Rows are points. Each copy is the shape, with its points in the same order, turned, moved and blurred by noise. Is it also mirrored, or only turned?

Shape (7 x 2):
[[ 0.44 -0.15]
 [ 0.35 -0.15]
 [-0.21  0.53]
 [-0.26 -0.20]
 [ 0.38 -0.17]
 [-0.23 -0.33]
 [-0.78 -0.21]]
Copy 1 (7 x 2):
[[ 0.34  0.00]
 [ 0.36  0.14]
 [-0.27 -0.57]
 [-0.23  0.12]
 [ 0.34  0.08]
 [-0.21  0.30]
 [-0.75  0.25]]
Copy 1 is: mirrored
Copy 2 (7 x 2):
[[ 0.18 -0.47]
 [ 0.12 -0.37]
 [-0.67  0.03]
 [ 0.10  0.22]
 [ 0.21 -0.38]
 [ 0.20  0.24]
 [-0.04  0.69]]
Copy 2 is: mirrored
Copy 3 (7 x 2):
[[-0.26 -0.42]
 [-0.26 -0.37]
 [ 0.58 -0.16]
 [-0.03  0.21]
 [-0.24 -0.38]
 [-0.14  0.18]
 [ 0.24  0.68]]
Copy 3 is: only turned

Shape (7 x 3):
[[ 0.04 -0.40  0.43]
 [-0.35  0.20  0.11]
 [-0.58  0.35 -0.04]
 [-0.26  0.59 -0.07]
 [-0.51  0.12 -0.21]
 [ 0.31 -0.27  0.14]
 [-0.24 -0.33  0.67]]
Copy 1 (7 x 3):
[[ 0.27  0.53  0.17]
 [-0.24 -0.10  0.21]
 [-0.50 -0.21  0.27]
 [-0.28 -0.46 -0.01]
 [-0.57 -0.01  0.11]
 [ 0.21  0.43 -0.23]
 [ 0.27  0.46  0.53]]
Copy 1 is: mirrored
Copy 2 (7 x 3):
[[ 0.47 -0.12  0.16]
 [-0.11 -0.37 -0.20]
 [-0.18 -0.46 -0.54]
 [-0.46 -0.27 -0.39]
 [-0.09 -0.19 -0.64]
 [ 0.22  0.18  0.26]
 [ 0.62 -0.48  0.17]]
Copy 2 is: only turned

Shape (9 x 6):
[[-0.29  0.34  0.14  0.38 -0.70 -0.69]
 [-0.06  0.48  0.20 -0.43 -0.02  0.33]
 [-0.09  0.04 -0.46  0.38  0.38 -0.03]
 [-0.54 -0.46  0.02 -0.62  0.17  0.24]
 [ 0.09 -0.38  0.44 -0.59  0.21 -0.08]
 [ 0.00 -0.22 -0.20 -0.20 -0.39 -0.72]
 [ 0.10 -0.06  0.16 -0.11 -0.35  0.43]
 [ 0.00  0.36  0.33 -0.24  0.21 -0.01]
 [-0.30 -0.24 -0.28 -0.32 -0.04  0.50]]
Copy 1 (9 x 6):
[[-0.21 -0.42 -0.07 -0.37 -1.02  0.47]
 [-0.47  0.67 -0.12 -0.12 -0.19 -0.03]
 [-0.23 -0.24  0.33  0.37  0.09  0.36]
 [ 0.07  0.62  0.79 -0.21 -0.12 -0.26]
 [ 0.45  0.61  0.11 -0.39 -0.02 -0.08]
 [ 0.39 -0.23  0.06 -0.04 -0.75 -0.07]
 [-0.41  0.14  0.00 -0.46  0.01 -0.26]
 [-0.18  0.56 -0.15 -0.12 -0.16  0.34]
 [-0.33  0.29  0.58 -0.07  0.03 -0.40]]
Copy 1 is: only turned
Copy 2 (9 x 6):
[[ 0.26 -0.63  0.70  0.32 -0.61 -0.20]
 [-0.13 -0.18  0.13 -0.42  0.39  0.01]
 [ 0.56  0.52  0.26  0.20  0.02 -0.21]
 [-0.19  0.48 -0.04 -0.52 -0.27  0.48]
 [-0.69  0.31  0.10  0.02 -0.06  0.29]
 [ 0.06 -0.08  0.58  0.49 -0.46  0.50]
 [-0.07 -0.24 -0.34 -0.01  0.01  0.11]
 [-0.29  0.06  0.37 -0.15  0.24 -0.19]
 [ 0.25  0.27 -0.24 -0.37 -0.02  0.39]]
Copy 2 is: mirrored
Copy 3 (9 x 6):
[[-0.04 -0.37 -0.25  0.46  0.41 -0.84]
 [ 0.45 -0.07  0.37  0.20 -0.44  0.04]
 [-0.64  0.03  0.39  0.08  0.11  0.12]
 [ 0.35 -0.17  0.01  0.01  0.19  0.85]
 [ 0.29  0.01 -0.39 -0.35 -0.22  0.44]
 [ 0.03  0.30 -0.44  0.12  0.52 -0.23]
 [ 0.43 -0.19  0.38 -0.33  0.04 -0.09]
 [ 0.10 -0.13  0.05  0.12 -0.51  0.02]
 [ 0.26 -0.04  0.53 -0.06  0.28  0.53]]
Copy 3 is: only turned
Copy 4 (9 x 6):
[[ 0.76  0.77 -0.19  0.07 -0.05  0.00]
 [-0.04 -0.28  0.06  0.40  0.39  0.25]
 [-0.23  0.08 -0.20 -0.60  0.07 -0.28]
 [-0.36 -0.36  0.55 -0.10 -0.51  0.58]
 [-0.57  0.22  0.49  0.29 -0.33  0.42]
 [ 0.13  0.80  0.42 -0.32  0.04  0.41]
 [-0.06 -0.13  0.49  0.25  0.00 -0.19]
 [-0.27 -0.03 -0.24  0.24  0.18  0.22]
 [-0.04 -0.42  0.44 -0.35 -0.15  0.06]]
Copy 4 is: only turned

Shape (12 x 8):
[[-0.20 -0.58  0.81  0.11  0.36  0.02 -0.35  0.06]
 [-0.16  0.33 -0.11  0.08  0.16  0.13  0.23 -0.50]
 [-0.01  0.38  0.19  0.11 -0.30 -0.16  0.34  0.19]
 [-0.83 -0.02 -0.05 -0.01 -0.14 -0.04  0.24 -0.11]
 [-0.55 -0.02 -0.19  0.03  0.04  0.21  0.67 -0.31]
 [ 0.24 -0.29 -0.26 -0.08 -0.31  0.18  0.12 -0.14]
 [ 0.39  0.41 -0.10  0.34  0.49 -0.50  0.15 -0.59]
 [-0.01  0.07 -0.07  0.00  0.10  0.18 -0.05  0.47]
 [-0.09  0.13  0.15  0.12 -0.06 -0.80  0.09  0.03]
 [ 0.04  0.33  0.53  0.58  0.15 -0.10 -0.18 -0.21]
 [ 0.26 -0.45  0.20 -0.29 -0.34  0.68 -1.15 -0.17]
 [-0.25 -0.14  0.18  0.70  0.27 -0.06 -0.17 -0.30]]
Copy 1 (12 x 8):
[[-0.33 -0.80  0.55 -0.27  0.58  0.19 -0.21 -0.33]
 [-0.47 -0.08  0.17  0.17 -0.38  0.26  0.06  0.38]
 [ 0.07  0.13  0.01 -0.33 -0.26 -0.05 -0.30 -0.02]
 [-0.11  0.25  0.13 -0.30  0.26  0.22  0.43  0.22]
 [ 0.01  0.14 -0.07  0.00 -0.09  0.57  0.36  0.34]
 [-0.06 -0.04 -0.33  0.31  0.11 -0.19 -0.29  0.29]
 [-0.48 -0.45  0.27  0.39 -0.91 -0.29  0.22 -0.06]
 [-0.18  0.26  0.05  0.13  0.31 -0.05 -0.32 -0.32]
 [-0.03 -0.18  0.09 -0.41 -0.32 -0.48  0.27 -0.39]
 [-0.31 -0.31  0.79 -0.26 -0.35 -0.14 -0.24  0.00]
 [-0.99 -0.31  0.02  0.12  0.98 -0.41 -0.70  0.34]
 [-0.17 -0.40  0.82  0.16  0.03 -0.09  0.17  0.15]]
Copy 1 is: only turned
Copy 2 (12 x 8):
[[-0.24 -0.52 -0.35 -0.59 -0.29 -0.71 -0.14  0.09]
 [ 0.05  0.18 -0.19  0.05  0.68 -0.07 -0.28  0.27]
 [-0.15  0.17  0.11  0.05  0.26 -0.07 -0.31 -0.53]
 [-0.17  0.42 -0.50  0.31  0.05 -0.38 -0.54  0.12]
 [-0.12  0.37 -0.43  0.51  0.49 -0.52 -0.23  0.15]
 [-0.10 -0.04  0.27  0.38  0.04 -0.11  0.15  0.21]
 [ 0.80  0.07 -0.05 -0.46  0.78 -0.07 -0.01  0.04]
 [-0.35  0.12 -0.18 -0.12 -0.08  0.11  0.19 -0.13]
 [ 0.49  0.09 -0.07 -0.14 -0.05 -0.19 -0.47 -0.47]
 [-0.09  0.07  0.14 -0.76  0.40 -0.30 -0.37 -0.09]
 [-0.61 -0.71  0.38 -0.33 -0.45  0.25 -0.05  0.98]
 [ 0.03  0.24 -0.04 -0.58  0.20 -0.65 -0.16  0.38]]
Copy 2 is: only turned
